Rows are points. To make a cloud, some directions were put in groups of two or more. Within a group, all points are equally far from the middle, so they leave a hole (a ring in 2 directions, a hollow ball in 3). The other directions are filled evenly. Then the cloud was stretched, turned, moved and blurred a little. Count the holes, and give their numbers of directions, smallest first.

Cloud:
[[-4.7  1.7 -2.8]
 [ 0.5 -0.6  3.1]
 [-1.9 -5.6 -3.6]
 [-0.3  5.7 -3.4]
 [-4.5  2.4 -3.1]
 [ 1.8  2.9  1.9]
 [-5.8  0.7 -0.1]
 [ 1.7  3.0  2.1]
 [ 1.2 -2.4  2.8]
 [-4.3 -6.0  2.6]
 [-1.8  1.2  3.4]
 [-4.3 -4.4  2.7]
 [ 1.8 -3.8  2.1]
 [-0.9  5.1  3.3]
 [-4.8 -1.0  2.1]
 [-5.8 -3.0 -0.2]
 [-1.7 -2.6 -3.7]
 [-3.3 -3.5 -3.5]
 [ 0.5  2.1 -2.8]
 [-1.0 -5.3  3.7]]
Holes: 1 (2)

Cloud:
[[-2.7 -4.2  2.8 -0.3]
 [-4.4 -2.5  2.9 -1.7]
 [ 2.3  1.8  7.1  1.3]
 [ 1.9  6.5  1.6 -1.3]
 [ 0.2  2.9 -0.5 -7.1]
 [-0.4  0.1 -4.9 -3.2]
 [ 3.6 -2.5  1.6 -4.6]
 [-3.0 -1.8  5.1 -1.2]
 [-1.9 -1.9  5.6  0.0]
 [-0.7 -3.6  3.8  2.3]
 [ 4.3  5.5  2.3 -0.1]
 [-1.9  3.9  1.4  2.7]
 [ 4.5 -2.8  1.5 -3.4]
 [-1.7  2.9  0.9  3.8]
 [-0.9  6.0  1.9 -1.3]
 [ 6.6  0.3  1.7 -0.6]
 [-1.3 -0.8  6.6 -0.6]
 [ 5.4  0.3 -1.6  0.9]
 [ 1.3 -2.8 -0.4 -6.0]
 [ 2.6 -4.7  0.3  1.4]
 [ 0.8  0.5 -4.9 -0.8]
 [ 5.8  0.4 -1.1  0.8]
 [-0.3  4.2  0.5 -6.3]
 [ 3.8  5.7  3.0  0.4]
 [-1.4  4.0  1.7  3.0]
 [-5.0 -2.4  1.4 -2.1]
 [-5.3  1.2  2.0 -2.6]
 [-3.4  1.0  4.9 -4.0]
 [-3.7 -2.2 -3.9 -2.7]]
Holes: 2 (2, 2)

Cloud, 52 rows:
[[ 2.1 -1.6 -0.4  7.6  5.0 -1.1]
 [-0.3  5.8  0.8  2.6  2.7 -2.2]
 [ 4.7  1.7  2.9  2.3  3.9 -1.1]
 [-2.6 -3.7  1.5 -2.2 -4.2  0.0]
 [ 3.4 -4.9  1.3  2.9  2.9 -3.5]
 [ 1.5  0.1 -1.8 -0.6  1.2 -5.5]
 [-2.0 -3.6  3.9  2.3  1.1 -6.8]
 [ 5.7 -3.8 -0.3  2.2  4.0 -2.1]
 [ 1.2 -4.1  2.5  2.3 -2.5 -1.8]
 [ 0.1 -2.4 -1.5  1.1  3.6 -5.9]
 [ 4.8 -0.6 -5.6  2.2 -0.8 -0.8]
 [ 1.9 -1.5  4.2  4.5  0.5 -3.9]
 [-2.3 -1.1 -0.1  5.7  3.0 -2.5]
 [ 4.6 -3.1 -3.8  0.2 -4.7  3.5]
 [-0.1 -2.2  1.1  1.2  0.5  5.4]
 [ 4.7 -2.2 -1.0  2.9  0.2 -2.2]
 [-2.2  2.2  3.5  5.3 -5.6 -4.9]
 [-4.9  0.3 -0.4  3.4  1.7 -2.5]
 [-0.4 -2.2 -1.3  0.2  7.4  1.8]
 [ 5.0  2.1  0.6  2.7  5.5 -1.2]
 [ 2.8  3.3 -1.1  0.9  7.1  1.6]
 [ 6.7 -0.4 -2.7  3.2 -0.1 -3.5]
 [-3.8 -1.2 -4.7 -1.7 -3.8 -0.3]
 [ 0.6  0.0  0.3 -2.9 -7.8 -3.0]
 [-4.7  0.6 -3.4  4.3  1.0 -3.2]
 [-0.5  0.3  2.6  5.6  5.7 -5.0]
 [ 2.2 -3.3  4.3  7.8  3.5 -4.4]
 [-1.7 -3.2  0.7 -2.1 -7.9 -2.1]
 [ 4.7 -4.2  1.7  0.2 -1.4 -0.6]
 [-2.4 -2.4 -1.2  2.8 -2.1  4.5]
 [ 1.8 -4.6  1.4  1.8  2.3 -1.1]
 [-2.6 -0.2  3.7  0.2  0.8 -4.8]
 [-4.6  0.8 -0.9  2.9  5.5 -3.0]
 [-6.2  3.7  5.0  3.2  8.6 -1.9]
 [-2.8  2.4  0.9 -1.4  7.2  0.6]
 [-3.7  1.2  2.2 -3.5  5.3  0.1]
 [-0.8  1.3  2.6  5.0 -1.1  3.3]
 [ 4.3  4.1  0.8  4.1  4.3 -4.1]
 [ 0.8 -0.3  2.0 -3.1  2.9 -0.9]
 [-1.0  0.5 -1.1 -0.7  3.1 -1.6]
 [ 4.6  0.1 -2.9  1.4 -3.5 -2.7]
 [-7.7  2.7  3.5  2.8 -1.2 -1.3]
 [ 0.5  0.9 -3.2  2.3  0.6 -6.6]
 [-3.8  1.7 -4.5  2.3  1.2 -2.5]
 [ 2.7  2.9 -1.7  0.5  5.5  1.4]
 [-3.5 -4.1  2.0 -2.2 -3.6 -0.9]
 [ 3.4  0.1 -1.3 -1.1  2.1 -0.3]
 [-0.5  2.3 -0.2  5.6  5.9 -2.1]
 [-4.5  0.0  2.2  2.2 -4.9 -2.0]
 [ 2.5 -0.5 -3.0  4.6 -0.8  0.0]
 [ 4.1 -3.3  0.2  0.8 -5.4  3.4]
 [-1.5  0.3  2.7 -0.5  4.4 -1.8]]
Holes: 0

Cloud, 83 rows:
[[ 2.5 -0.1 -0.1 -4.8  2.4 -4.4 -0.8  1.5]
 [ 0.3  3.1  4.0 -2.1  7.9  1.6 -2.9  3.5]
 [ 2.9  5.1 -1.4 -0.3  5.2  1.0 -1.9  0.7]
 [-1.9 -0.4  5.8  3.0 -2.4 -1.8  4.1  5.5]
 [-0.1 -3.5  2.2  3.8  4.9 -0.8  2.6  0.5]
 [ 3.1  1.7  1.2 -5.9  4.4  1.7 -3.3 -2.3]
 [-2.8  0.8  0.1 -5.1 -2.5 -4.0 -0.4 -3.1]
 [ 3.2 -1.5  1.5  0.2  1.2 -5.8 -1.5 -2.8]
 [-3.1 -0.2  3.6  4.3 -1.1  2.8  0.8  4.9]
 [ 3.6  3.2  5.6 -3.4 -2.0  0.7 -3.9  3.3]
 [-2.1  5.2  0.9 -1.1  1.1 -5.3  1.5  3.2]
 [-1.7  2.2  3.5  0.4 -1.1  2.6 -5.8  4.4]
 [-2.9  2.1  3.1 -1.7  5.9 -1.7 -4.6 -2.1]
 [ 2.2  5.5  0.7 -2.8 -4.2  1.9 -1.9  1.5]
 [-3.4 -4.4  3.2 -1.9  2.4  3.3 -4.5 -0.9]
 [-0.5  1.8  9.2 -3.9 -2.3  0.5  0.3  1.4]
 [-0.6  2.9  2.1  2.4  7.0 -3.4 -0.4  3.3]
 [-6.0  3.5  2.9  0.1  4.2 -0.3 -2.0 -1.6]
 [-0.7  0.9 -0.1  2.2 -1.3  4.8  4.3  7.7]
 [-2.8  0.5 -2.7 -4.0 -3.2  1.9  4.8  0.4]
 [-2.3 -0.1 -3.8 -1.2 -1.7  2.4  0.4 -3.1]
 [ 1.3  4.6 -6.2 -2.8 -1.7 -0.4 -1.3  1.7]
 [ 3.3 -1.2  3.8  0.9  3.7 -4.2  3.9 -1.4]
 [ 6.5 -2.1  2.3 -3.2  1.4  0.2  0.9 -1.7]
 [-3.5  5.1  0.2 -3.9 -3.4 -1.4 -5.8  1.0]
 [ 5.1 -1.1 -1.4  0.4 -5.0  1.1 -2.6  3.7]
 [ 1.3  1.5 -3.0  2.2 -7.5 -1.9 -1.3  2.7]
 [-6.0  2.5 -4.2 -0.4  3.6  1.0  0.5  2.7]
 [ 0.3 -1.7  3.1  0.8  3.3 -2.8  5.3 -3.3]
 [-4.7 -0.6  4.4 -2.4 -2.6  1.5  7.3  1.7]
 [ 2.6  5.1 -3.0 -0.2 -1.7  0.1 -1.1  0.1]
 [-1.3  2.5 -2.7  1.2 -5.3 -5.9 -1.4  2.1]
 [-3.1  4.8  0.7  4.8  2.4 -2.0  1.4  2.6]
 [-0.6  5.5  0.1 -5.0 -2.8  0.8  1.9  4.8]
 [ 3.8  3.7  4.6  0.5 -0.6  0.7 -2.2  6.0]
 [-4.9  3.0  6.8 -2.4  0.4  4.6 -1.7  3.3]
 [-4.3  3.2  7.5 -2.7 -0.7 -0.9  2.1 -1.5]
 [ 0.8  0.3  4.3  3.7  1.0 -0.1 -1.7  5.6]
 [ 1.8 -3.8 -2.0 -4.8  1.8  2.3 -1.1 -3.4]
 [-0.5  4.3  3.3 -5.6 -4.3 -0.5 -2.6 -1.2]
 [-2.2 -4.7  0.1 -1.5 -6.3  1.3  4.5  2.6]
 [ 0.0 -3.6 -0.8 -1.6 -0.4 -5.3 -0.6 -4.2]
 [ 2.8 -3.6  3.0 -0.9  3.4  3.7  4.8  0.5]
 [-7.2 -0.9 -1.4  2.0 -4.3 -2.1  1.3  2.9]
 [ 3.9  4.2 -2.3 -0.3 -1.8 -5.2 -2.1 -0.9]
 [-4.5 -1.7  5.6  0.5 -2.4  2.4  7.2  1.6]
 [-4.9 -1.9  5.0 -3.9 -4.6  3.1 -0.7 -2.2]
 [ 3.7  3.1 -0.6 -3.2  6.1  1.4  4.4  2.1]
 [-1.0 -2.3  2.5 -2.2  6.2  3.9  1.5 -2.5]
 [-4.4 -2.1 -0.1 -0.1 -5.2  2.7  1.2 -2.3]
 [-3.4 -5.4  0.3  0.5 -5.9  2.7 -0.7  0.4]
 [ 0.9  1.2  3.7 -0.7  3.0 -5.6 -1.4 -2.9]
 [ 4.6 -2.2  5.2 -2.5  2.2  1.3  5.3  1.7]
 [ 0.9  4.2 -1.4  2.9  5.6 -0.4 -1.3  1.7]
 [ 2.2  0.8 -5.5  2.0 -0.4 -5.7 -3.0  0.5]
 [-6.0 -1.6 -0.8 -1.8 -1.1 -3.8 -1.5 -3.6]
 [ 1.7 -1.1 -5.8 -0.3 -1.1 -2.5  4.9 -0.2]
 [-3.7 -3.0 -3.7  2.3  2.4 -2.7  4.2  0.5]
 [-7.5  1.7  4.6 -0.6  2.5  1.1  4.1 -1.0]
 [ 3.0  2.8  3.1 -3.0  4.5  4.5  0.1  6.4]
 [-2.7 -0.7  1.5 -4.4  0.7 -0.3  0.1 -6.2]
 [-0.3  2.3  1.4 -1.5 -2.4  5.7 -3.5  3.4]
 [ 3.4  1.6  7.7 -2.6 -2.8 -0.1  2.1  2.6]
 [-4.3 -4.5  2.4 -4.3 -0.9  1.3 -5.3  0.9]
 [-3.0 -2.1 -5.6 -2.2  1.7  1.9 -1.0 -2.5]
 [-5.9 -2.8 -3.1  0.1 -1.7 -2.8  1.3 -2.4]
 [ 2.7  4.5  4.9 -1.1 -3.7 -1.7  3.7  1.0]
 [ 1.5  1.7  0.6 -0.9  1.0  5.6  2.4  8.1]
 [ 4.5  3.1  0.2  1.3 -0.2 -4.1  2.6 -1.7]
 [-1.2 -0.5  5.0 -0.4  5.7 -2.7  0.5  3.6]
 [-1.2 -3.9  3.4 -3.6 -3.5  1.3  5.0  3.2]
 [-6.3  1.3 -5.2  1.2  0.4 -1.4 -1.8  1.8]
 [-1.0  1.8  4.3 -0.1  2.8 -5.4 -0.3 -2.8]
 [ 5.2 -2.0  2.0 -4.2 -5.3 -0.7 -1.8  1.2]
 [-2.7  1.8  3.2 -3.5  5.9  2.4  2.7 -3.0]
 [ 3.3  1.4 -2.8 -2.7  2.3 -3.8 -5.0  3.8]
 [ 5.0 -0.5  3.2 -2.6 -6.0 -0.9 -1.6  1.5]
 [ 3.2  3.3  4.5 -4.9  6.3 -0.4 -0.6 -0.7]
 [-5.5  1.2 -0.1 -0.2 -4.9 -4.5 -1.9  1.9]
 [-2.6 -3.0 -5.8  1.1 -1.4 -1.9  3.3 -1.3]
 [ 5.7 -0.4 -5.0 -4.2  1.4  0.1 -0.8  2.1]
 [-1.3 -5.5  2.6 -3.8 -2.0 -1.9 -2.9  0.1]
 [-1.8  0.6  4.1 -3.8 -6.6 -2.6 -1.5 -1.5]]
Holes: 3 (2, 2, 4)
